Every row gives one point. Two turns around zero, p and q, are shown by what they do to some points. Write where each new point lands after one turn and then the other. Backwards means that the second turn is done in reverse. Each puzzle has new turns, and all numbers are rounded.

Turn p:
[-18 -28] -> [-27 -19]
[ 3 19] -> [10 16]
[39 -5] -> [ 34 -19]
[-59  20] -> [-47  41]
[35 -6] -> [ 30 -19]
Turn q:
[-38  15] -> [-40   7]
[31 26] -> [25 32]
[  6 -40] -> [ 14 -38]
Where do these land?
q, then p: [-49  -9] -> [-50   0]
q, then p: [50  3] -> [50 -7]
p, then q: [12 27] -> [17 24]
p, then q: [ 10 -37] -> [  3 -38]
q, then p: [-24  16] -> [-21  20]

Turn p:
[ -4 -22   9] -> [-14 -19  -3]
[ 55  28 -24] -> [66  6  4]
[-48  -4  42] -> [-59   5  24]
[ -4  -2 -28] -> [  7   9 -26]
Turn q:
[-13  19 -26] -> [-16  26 -16]
[-12   7  15] -> [-12  -1  17]
[-38  -9 -29] -> [-38  -2 -30]
[ 63 -17  40] -> [ 67 -23  29]
Where do these land?
p, then q: [-44  27   9] -> [-36  28  26]
p, then q: [ -4 -18 -19] -> [ -3   3 -26]
q, then p: [  3 -28  11] -> [ -4 -27 -13]
p, then q: [ 37 -20  -7] -> [ 31 -22 -19]
q, then p backwards: [-23  65  35] -> [-31  53  47]
q, then p: [ 32 -27 -30] -> [ 40 -10 -30]

Turn p:
[-21  19 -47  34] -> [  6  25 -20  56]
[-13  12  45  14] -> [-23  26  32 -18]
[  7 -19  66 -35] -> [-26 -18  28 -65]
[ -1 -42 -25   2] -> [ -4 -41  -4  25]
[23 29  6 16] -> [28 26 13 -4]
[  4   1 -45 -31] -> [ 17 -18 -49   6]
Turn q:
[-11  -8  21  43] -> [-25  25  12  33]
[ 12  33   5 -64] -> [ 51  -6   6 -51]
[  5 -17   3 -59] -> [ 20 -39  24 -36]
[ 16  -8 -10  49] -> [-14   6 -21  47]
[-22   0 -18  32] -> [-33  14 -21   9]
Where do these land?
q, then p: [32 28 12 -9] -> [43 -1 10 -9]
q, then p backwards: [-29 -72  14  39] -> [-56 -54  19  37]
p, then q: [ 18  20 -15  25] -> [ 25  14 -11  25]
q, then p: [-8 39  4 -2] -> [ 24  18 -22 -15]
p, then q backwards: [-14 -16 -15 -52] -> [ -7  -6 -57 -10]

Turn p:
[ 34  16 -48 -25  17  31] -> [  4  31 -51 -37  15  19]
[ 17 -44  35  33  -5  -2] -> [  4 -53  -6  42   1   4]
[-33 -26 -27  16  16 -34] -> [-38   5  -3  18  -2 -49]
[ 39 -36  41 -43  -1  46] -> [ 15 -66 -14 -39  15  44]
[-41  31 -47  15 -26 -20] -> [-16  58   9   6 -42 -26]
[-6 18 27  2 12 20] -> [-1  1 23  2 16 29]
[-10  41  18   2 -12 -40] -> [ 31  24  42   8  -2 -21]
Turn q:
[ 19  15 -11 -15 -20   9] -> [ 11   5 -15  -1 -21  25]
[  5  65 -31 -35 -18 -45] -> [ 15  56 -72  -4 -11   5]
[34 56  7 16 23 36] -> [60 30 22 19  8 30]
[ -6 -45  56  25 -22 -20] -> [-30 -24  35  20 -34 -50]
[-32  -2 -26 -44 -22 -13] -> [-40  14 -37 -31  -5  13]
[-34 -33 -42  24  31  -5] -> [-24 -32 -10  -2  62  -6]
[ 50 -17  25  21  26   0] -> [ 48 -30  26   6 -10 -24]
[-10  12   7 -19  18  13] -> [  4  20  12 -22   9   7]
[-27 -52  15  28 -15  25] -> [-45 -39  40  14   3   0]
Where do these land?
p, then q: [-35 -35  39   3  33 -28] -> [-26 -12  29  -6  17 -62]
q, then p backwards: [ 12 -40 -18  16  35  47] -> [ 10 -11  67 -24  17  12]
p, then q: [-33  49 -45  -2 -59   8] -> [ -8  58 -21  29 -54  37]
p, then q backwards: [ -3   4   4  -9 -53 -12] -> [ 40  -3  32 -16 -13   1]
p, then q: [ 40  23  28 -28  22  12] -> [ 46 -14  19 -40   4  11]
q, then p: [ 16  30 -15  35  -7  11] -> [  4  10 -24  36  10  26]
q, then p: [  2 -32   5 -15  30 -38] -> [  6 -12  -2 -22   9 -53]
